Each row is a point. Each copy is the shape, with its points in the same order, turned, moved and blurred by noise. Is it also mirrored, or only turned?
(in the rows, 128 means zero)

Shape (8 x 3):
[[162 193 121]
 [129 104 164]
 [154 114 110]
 [148 118 155]
 [ 91 106 113]
 [133 110 124]
 [ 78 109 125]
 [108 100 114]]
Copy 1 (8 x 3):
[[ 79 155  94]
 [164 106 126]
 [143 163 139]
 [153 125 112]
 [136 117 183]
 [147 137 146]
 [134 100 183]
 [147 130 173]]
Copy 1 is: mirrored
Copy 2:
[[202 108 133]
 [108 142 164]
 [122  88 130]
 [129 120 164]
 [ 99 138 100]
 [121 116 130]
 [101 163  96]
 [101 124 107]]
Copy 2 is: only turned
Copy 3, 8 rows:
[[106 160 185]
 [113  91 109]
 [151 133 124]
 [122  99 132]
 [113 143  74]
 [133 125 109]
 [ 98 136  69]
 [128 135  82]]
Copy 3 is: only turned

Shape:
[[104 131 141 151]
 [ 81 164 100 149]
 [141  87 162  85]
 [124  90 134 133]
 [150 134 132 168]
 [151 169 106 156]
 [125 102 109 160]
 [ 91 139 168 125]]
Copy 1 (8 x 4):
[[124 163 147 125]
 [131 177 174 171]
 [156 131  73 111]
 [112 152 103 126]
 [ 99 121 153 127]
 [111 111 176 159]
 [ 87 150 123 143]
 [161 170 146 111]]
Copy 1 is: only turned
Copy 2:
[[138 136 118  94]
 [129 142  63 106]
 [ 84  96 177  94]
 [129  92 140  90]
 [162 121 133 131]
 [147 132 104 162]
 [155  90 115 107]
 [112 156 132  80]]
Copy 2 is: mirrored
Copy 3:
[[145 126 134 128]
 [163 149  98  98]
 [ 74 150 150 173]
 [ 99 130 159 126]
 [117  88 121 116]
 [128  97  80 107]
 [110 119 141  94]
 [154 144 135 161]]
Copy 3 is: mirrored

Shape:
[[ 89 105 152 116 107 112  89 103]
 [158 146 132 157 143 177  83 142]
 [108 147 145 182 111 104  94 144]
 [156 163 136 160  99 135 152  98]
 [ 97 103 160 110 149 114 112 150]
 [ 88 121 123 165 147 127 139 127]
 [174 170 149 173 146 127  95 135]
 [127  92  77 107  73 141 149 164]
 [115 134 146 118 146 144 114 147]
 [131 173 111 135  63 154 143 130]
 [168 157 152 100 135 155 141 109]
 [ 93 123  85 100 127 127 112 118]
 [166 145 155 127  72 138 135 112]]
Copy 1 (13 x 8):
[[132 148 143 184 109 144 126 139]
 [174 128 179 104 118 104 176  99]
 [169 102 159 174 157 101 137 127]
 [185  86 109 114 118 127 157 148]
 [ 97 124 165 155 105 108 110 122]
 [111 111 121 151 147  97 158 120]
 [194 108 174 113 122  75 156 141]
 [133 122 103 103 146 163  88  70]
 [118 117 169 124 116 119 141 122]
 [176  85 126 107 150 176 143 123]
 [152 107 146  80  81 134 150 156]
 [110 158 129 124 152 148 129 131]
 [192  91 128 120  92 154 127 134]]
Copy 1 is: only turned
Copy 2:
[[ 90 175  84 143 129 154 140 151]
 [ 99 103 152  88 161 136 145 119]
 [133 158 128 109 137 198 129 122]
 [155 100  87 120 149 144  98 106]
 [106 174 122 124  85 131 149 144]
 [129 149 120 143 108 157 154  86]
 [123 122 157  82 155 151  92 112]
 [185 129  98 150 141 113 198 165]
 [107 132 131 120 103 133 144 137]
 [165  77  89 135 146 162 140 150]
 [117  92 109 115 121  97  99 136]
 [118 140 124 186 131 131 160 144]
 [146 109  72 101 151 132 107 152]]
Copy 2 is: mirrored

Shape, 13 rows:
[[124  99  61 100 117 123 157 138 111]
 [155 116 100  92 144 153 159 116  98]
 [147 133 143 169 129 128  98 169 183]
 [125 114  95  99 127 109 118 118 195]
 [134 121 130  98  98 113 133 137  94]
 [101  97 146  60  85 149 112 135 121]
 [131 117 108 117 150 105 152 124 117]
 [134 158 163 156 131 168 117 155 129]
 [180 114 128 149 130 125  89 138 184]
 [134 126 147  91 109 138 146 106 119]
 [132 134 126 107  67 150 167 124 112]
 [153 160 103 139 129 115  66 142 188]
 [162 137 116 100 146 118 138 168 155]]
Copy 1, 13 rows:
[[114 124  89 156 139 113 169 187 105]
 [128 109  98 159 101 150 148 165 122]
 [141 175 130 127 131  58  92 114 166]
 [165 157 106  96 133  94 167 171 153]
 [139 106 114 136 154 126 126 138  95]
 [177 121  84 102 142 134  97 172  84]
 [121 112 137 142 130 112 156 166 132]
 [122 161 131 141 120 123  64 122 150]
 [148 152 103 115 106  60 132 103 169]
 [152 131 122 118 122 152 128 140 108]
 [126 157 105 140 142 152 131 134  74]
 [148 160  93 108 152  77 130 112 204]
 [176 141 115 167 135  99 137 147 153]]
Copy 1 is: only turned
Copy 2, 13 rows:
[[ 98 172 122 132 163 120 145 130  83]
 [125 131  86 108 160 149 121 121  82]
 [124 114 119 118  62 111 150 115 178]
 [137 170 147 152 100 133 121  89 130]
 [ 99 130 127  93 173 132 130 107 138]
 [ 84 138 129 134 177 181 126  91 166]
 [128 149 107 110 150 107 109 124 114]
 [113  67  99 104 100 140 136 136 157]
 [157 128 118 123  81 122 166  85 158]
 [123 123 121  98 162 168 111 107 134]
 [ 95 128 148  86 159 180 140 137 127]
 [134 103 153 141  68 107 143  73 135]
 [104 146  98  99  92 118 127  89 125]]
Copy 2 is: only turned
Copy 3:
[[ 84 127 133  65 108 131  76 112 139]
 [122 110 126  76 121  78  93 119 139]
 [135 145 165 173 142 161 122 166 159]
 [112 179 117 128  80 140  99 145 137]
 [113 126 128 102 140 129 117  75 134]
 [154 128  85 104 111 152 107  65 158]
 [104 136 136  83 132 117 116 133 114]
 [177 109 166 143 158 137 114 134 139]
 [106 143 138 182 126 128 119 164 163]
 [145 124 124 109 111 108 128  90 126]
 [136 103 162 101  96 123 110  66 141]
 [118 182 148 189 135 138  78 149 138]
 [121 171 152 108 137 112 113 137 170]]
Copy 3 is: only turned
Copy 4 (13 x 9):
[[ 94 106 110  64 129 126 126 144  88]
 [134 109  99  76 154 104 137 163 132]
 [131 131 192 132 109 169 100 120 169]
 [ 95 159 141  92 106 106  99  97 131]
 [146 130 107 103 160 153 118 135  93]
 [166 141  85  67 146 149  70 103 111]
 [111 112 107 118 130 120 138 136 118]
 [166 128 137 124 119 179 108 164 175]
 [135 143 198 111 129 135 123 101 164]
 [167 143  99 105 142 119 110 140 120]
 [171 142 115  84 127 137 101 175  87]
 [ 96 182 182 111 124 164 121 111 169]
 [ 98 127 149 118 157 122  94 146 143]]
Copy 4 is: mirrored
